Each wall is flat, endless, passes through zero and stands at right angles to its row. A trip goes straight from one point to another. List the walls that it crosses, first one first.

Walls:
(1): [ 1.65 -1.36  0.50]
(2): [-0.74 -0.21 -0.42]
(3): [ 4.20 -1.73 -0.17]
(4): [-1.33  2.01 -1.61]
(5): [ 1.26  1.73 -0.36]
(6): [ 2.71 -1.91 -0.37]
(7): [ 1.28  0.49 -0.19]
(8): [ 1.74 -2.30  4.64]
(9): [-0.93  0.81  3.15]
Trips:
[ 3.70  1.23 -1.93] to [ 2.37 -1.50  0.17] -> 4, 8
[-1.82 -0.10  1.22] to [-3.58 -2.08 -1.83] -> 8, 9
[ 1.04 -2.14 -1.75] to [-1.20 -1.28  1.20] -> 8, 7, 9, 3, 6
[ 1.39  3.04 -0.02] to [-1.73 -0.98 -1.09] -> 3, 9, 2, 7, 5
[2.98 2.03 1.41] to [ 1.24 -1.03  2.08] -> 5
[ 2.84  4.69 -2.18] to [1.60 4.86 3.33] -> 9, 3, 8
[ 0.49  2.06 -1.49] to [-1.48  1.09  2.30] -> 9, 7, 8, 5

Walls:
(1): [ 0.06  1.47  0.75 -1.68 -0.05  1.44 -1.18  2.31 -0.81]
(2): [ 3.29  1.30 -1.52  0.16 -0.40  3.71  2.49  4.28 -1.14]
(3): [ 1.77 -0.66  4.33  0.31  1.38  2.20  3.43  1.14  1.11]
(4): [ 1.87  2.53  0.55  0.50 -0.69  0.95 -0.39  1.81 -0.20]
(5): [-0.97 -0.35 -0.49  1.50 -3.41  2.61 -2.16  2.68 -1.51]
(6): [-1.45 -2.44 -3.37  1.75 -3.39  1.53  0.61 -0.03  0.56]
(7): [-0.57  1.91  2.82  2.43 -3.06 -3.01 -0.80 -1.04 -4.63]
Trips:
[-0.98  1.39  5.02 -1.98 -2.02  3.62 -2.26  0.69 -0.06] to [ 2.16 -0.45 -2.14 -0.32 -1.73  2.58 -1.81 -0.48 -0.49] -> 6, 7, 3
[ 1.63  2.03 -2.24  0.40 -0.07  2.64 -0.88  0.30 -1.86] to [ 0.76  1.27 -1.34  4.09 -1.56  1.21 -2.88 -3.12 -0.41] -> 7, 1, 2
[-0.78 -1.82  0.09 -1.80  0.19  1.98 -0.82  2.35  1.08] to [ 1.53 -1.96 -1.09  0.19  1.68 -1.49 -0.69 -0.25  1.00] -> 5, 1, 2, 3, 6

Walls:
(1): [ 1.38 -0.41  2.79 -0.27 -2.19 -0.80 -1.60  1.06 -1.62  0.95  1.73  1.82
  4.14  1.08  1.36  1.47  0.19 -0.42]
(2): [ 3.51  0.18  1.67 -1.94 -0.33 -0.12 -0.69 -0.23  0.07 -0.80 -3.80  2.63
 -0.10  1.75 -1.12 -0.97  0.53 -0.17]
(3): [ 2.18 -1.85 -2.84 -0.74 -0.23  1.73  0.33  3.10  1.35 -2.61  0.14  0.87
 -1.01  3.35  4.63 -1.49 -1.04 -1.78]
(4): [ 1.88  1.20 -0.94  2.76  1.37 -1.07  1.56 -0.61  1.61 -2.26  2.05  0.35
  0.44  0.53 -0.19 -1.17  0.75 -2.76]
(5): [-1.98  0.12 -2.13  2.33 -0.47 -0.23 -2.36 -0.40 -0.58 -2.32 -4.35 -0.91
  2.34 -1.02  2.16 -1.97  0.79  0.37]
(6): [ 2.04  1.45  1.79  0.25 -0.98  1.50 -2.60  1.70 -0.53 -1.47  0.08  4.95
 -0.38  2.21 -3.34 -1.51 -1.48 -4.14]
(7): [-0.33 -0.08  2.84  2.56  3.86  1.40  2.67  1.07 -3.41 -3.38  3.07 -6.04
  3.23  0.17 -1.59 -1.26  0.01  1.97]
(8): [ 0.60 -0.94  0.70 -1.00 -0.20  0.38 -0.19  0.11  1.98 -1.27  1.17  2.95
  4.92 -1.91  2.99 -3.51 -1.81 -1.12]
Trips:
[ 3.09 -1.62 -0.54 -2.89  2.98  1.98  2.90 -1.04 -1.17 -3.88  1.63 -0.72
 -1.66 -1.10  1.02 -0.54  0.92 -2.61] to [ 1.54  0.73 -0.86  0.22 -0.43  0.65  2.58 -0.41  2.09 -2.09 -3.72  2.52
  1.42  1.44 -1.22 -1.18 -0.65  0.95] -> 5, 7
[-1.45 -3.08  4.43 -1.97  0.35  2.06  0.06  0.55 -0.48 -0.70  0.34 -0.33
 -1.32 -0.38  0.53 -0.01 -1.14  1.17] to [ 3.84  2.85 -6.15 -0.77 -5.34 -1.77  2.12 -1.85  3.71 -1.56 -2.70  0.27
  0.63  1.54  1.01  0.69  1.13 -0.01] -> 3, 7, 1, 5, 4
[ 0.57  0.79  0.19  0.11  1.62  0.44  0.10  3.47  0.61  3.00  0.93  2.07
  0.08 -1.24 -2.01  2.86  0.22 -0.44] to [-2.69 -0.97  3.12  0.09  1.45  0.33  1.26  1.86 -1.58 -1.42 -2.54 -1.45
  3.96  0.09  0.67 -3.84  0.11  0.28] -> 7, 8, 2, 5, 6
